Every row gives one point. The points of each table are mixes of a few directions, plus a little noise. How many directions does each table use, and how many do they share? Where both have some left over, give the other angles between the two spaces (their principal angles), to ten degrees, smallest first.

First:
[[ 54  38 -18]
 [-33 -23  11]
 [-27 -19  10]
 [-31 -22  11]
 [ 67  48 -24]
 [-31 -22  11]]
Second:
[[ 53  34 -19]
 [ 48   4 -21]
 [-60  31  31]
 [  9 -31  -9]
 [-13  13   8]
 [-36 -51   9]]
Directions: first 1, second 2, shared 1

First:
[[-79 -34   4  12]
 [-30 -13   1   5]
 [ 90  37  -3 -14]
 [-29 -11   2   5]
 [-58 -24   2   9]
 [  8   4   0  -1]
 [ 12   5   0  -2]
 [ 85  36  -3 -13]]
Second:
[[ -12   16   -2    4]
 [  -4  -30    0 -101]
 [ -20   35   -3   48]
 [  42  -31    8   40]
 [  -4    9   -1    9]]
Directions: first 1, second 2, shared 0; angles 70

First:
[[ -7   5  23 -15 -22 -25]
 [ 24 -17 -72  50  68  80]
 [  8  -6 -24  17  23  27]
 [ -2   1   4  -3  -3  -4]
 [-18  12  52 -37 -49 -58]
 [-12   8  35 -24 -33 -39]
 [ -9   6  26 -18 -24 -28]
 [ 15 -10 -44  31  42  49]]
Second:
[[-11   8 -67  23  -6 -67]
 [-49  23  72 -53   6 113]
 [ 20 -11  -9  14  -1 -25]
 [ 40 -19  -4  19   0 -31]
 [ 17 -10  22  -1   2  13]
 [ 12  -5 -16  13   0 -26]
 [-26  14   4 -14  -1  20]]
Directions: first 1, second 2, shared 0; angles 90

First:
[[ -8  23 -19  32 -57 -30 -43  49]
 [-14  17  16   5 -37   9 -50  25]
 [ -2 -14  17   9  87  24  55 -40]
 [ 16 -33 -15 -29 -77 -29  16  26]
 [  0   1  15 -24  59  34   9 -46]
 [ 23  12 -56 -16 -47 -39 -22   8]
 [-15 -23  50  -1  35  34  32 -12]
 [ -3  16 -10  24  38  -1   2  -8]]
Second (7 x 8):
[[ 72  19 -23 -20 -17  49  16  43]
 [-43  -2 -44  12  -4  50  15  -1]
 [-55  -8  17 -40  16 -34   1  71]
 [-28 -29  -4   8   9 -17  -7   5]
 [-14  -9  20  15   7 -34 -13 -36]
 [-20  28 -18  13 -10  37  11 -41]
 [ 86   3  52  13   0 -53 -26 -44]]
Directions: first 4, second 4, shared 0; angles 60, 70, 70, 90

First (7 x 9):
[[ 21 -16 -58  -1  72  40  21   5   4]
 [-12 -24  16 -54  14  -1 -22  48  30]
 [ 67  19  39  10  15   1 -27 -11  61]
 [-56   2 -28 -10 -57 -24  22   2 -48]
 [ -6  14  39 -20 -10 -31   7  -7   1]
 [ 13  18 -52  86 -31  22  11 -46 -36]
 [-27 -14  43 -12  -2  -8 -16  10  -9]]
Second:
[[-35 -15   1 -41 -25 -44  35   2  14]
 [-30  -6  12  33  65  26 -30  -4   4]
 [-51  22 -33   2  10 -25  13 -29  46]
 [ 30  51 -36  14  -7  24 -14 -21   7]
 [-41 -30   9 -16   7 -12  17  -9  16]
 [ 56  44 -17  47 -34 -63   1  46 -18]
 [ -5   0  60 -68  41  50 -34  28 -60]
 [ 34 -72  21  -5 -50  17  32  -2  -6]
 [ 45   6 -14  33 -10  30 -12  -8  -4]]
Directions: first 5, second 5, shared 2; angles 70, 80, 80

First (8 x 9):
[[ 28  66 -14  24 -51  36   3 -18  18]
 [-37 -21  12   0  40 -13  26 -23 -25]
 [-48  -3  30   3 -11 -14  35 -14  16]
 [-30  -8  47  33 -24 -27  14  26  64]
 [ 21  -3  -5   1  -5   0 -20  20  10]
 [ 82 -15 -43  -5  26  10 -71  45 -16]
 [-21 -26  18 -28 -22 -20   0  23  23]
 [  4  11 -44 -29  46  29  14 -60 -90]]
Second, 9 rows:
[[ 30  10 -63   4  -5 -16 -20  18 -26]
 [ 41 -13  16   9  19   5 -19  68   4]
 [-54  -9  60  -5 -27  -3  25 -26  52]
 [-44   4 -52 -12 -39 -31  -2 -67   9]
 [ 20 -55  25 -10  11 -18 -58  40  51]
 [ 36 -14  10   0  47  23 -19  15 -22]
 [-12 -27   7 -11   1  -9 -24 -17  26]
 [-16  40  34  10  15  42  60 -29 -39]
 [  0  65 -39  17 -24   7  59  -2 -54]]
Directions: first 4, second 4, shared 2; angles 60, 70

First:
[[ -41  -20  -10   -5   23  -34   43  -10  -48  -13   -1]
 [ -23   24   -7    5  -15    3    2  -45    0   -3   21]
 [   5   25    1    5  -20   18  -18  -22   22    4   11]
 [  -4   -2    6    5    5   -2    7    6   -7    5  -11]
 [ -18   11   24   19   10    7   13    9   -9   26  -43]
 [  -8   19    9   12   -7   12   -3  -12    7   13   -8]
 [ 121 -105  -57  -80    9  -31  -55   97   32  -77   80]
 [ -23    2   -2    1    4   -9   16  -16  -16   -2    1]
 [  -7   28   18   19  -10   20   -4  -12   12   23  -18]
 [  -5   17   21   18    0   14   -2    6    6   24  -31]]
Second:
[[ -8  11   3   6  -4   4   2 -11   1   5  -3]
 [-38  52  17  29 -17  21   6 -51   4  26 -13]
 [ 16 -21  -7 -12   7  -9  -3  21  -2 -11   5]
 [ 25 -34 -10 -19  11 -14  -5  34  -3 -17   9]
 [ 63 -86 -27 -47  29 -35 -11  85  -7 -42  22]
 [-27  37  12  20 -12  15   5 -36   3  18  -9]
 [-65  88  28  49 -29  36  11 -87   7  44 -22]
 [ 35 -47 -15 -27  16 -19  -6  46  -4 -24  12]
 [ -1   2   1   1  -1   1   0  -2   0   1  -1]]
Directions: first 3, second 1, shared 1

First:
[[-48  35  27 -18  26  -2  -7  16  -2 -13   8 -24]
 [-95  45 -47 -21  78  32 -21 -46 -11   5  -1 -30]
 [-40  31  22 -32  41  19 -14 -39 -17 -31 -47 -21]
 [ 49 -28  23   7 -47 -32  11  29  12 -20  -3  20]
 [ 42  -7  59  24 -46   1  -9  52 -20   3  19   7]
 [ 53 -31  40 -19 -40 -24  46  25  41  10  30  10]
 [ -7 -27 -67  -3  -4  22 -14 -39   9 -24  16  45]
 [ 73 -33  21  20 -34  12  24   5  -2  44   0   6]
 [-69  30 -56  17  52  26 -30 -23 -24  22   7 -17]
 [ 39 -18 -13  26 -20 -50  16  18  15   4 -29  -1]]
Second:
[[ 41  52  -1   1 -48 -95  13  52  19 -26 -28  25]
 [-40 -67  -9  20  21  38 -29 -35  -2  -8  14 -40]
 [-15 -42  11  10  11  14  -4  -5   1  -3   6 -24]
 [ 20  48  -4 -14  -9 -11  11   9  -3   8  -5  28]
 [  5  15  21 -25  28  55  26  -7 -17  37  13  16]
 [ -2 -55  56  -4  27  30  30  17  -2  17   9 -25]
 [ 53  46  52 -24 -16 -47  57  65   7  13 -16  31]
 [ 12  15 -12  10 -29 -54  -8  19  13 -24 -15   4]
 [-44 -37 -48  23  10  32 -52 -55  -4 -14  11 -26]
 [-58 -29 -82  31   3  32 -78 -77  -4 -25  11 -25]
 [ 29  56  16 -28   1   5  33  18  -8  26  -2  36]]
Directions: first 6, second 3, shared 1; angles 30, 90
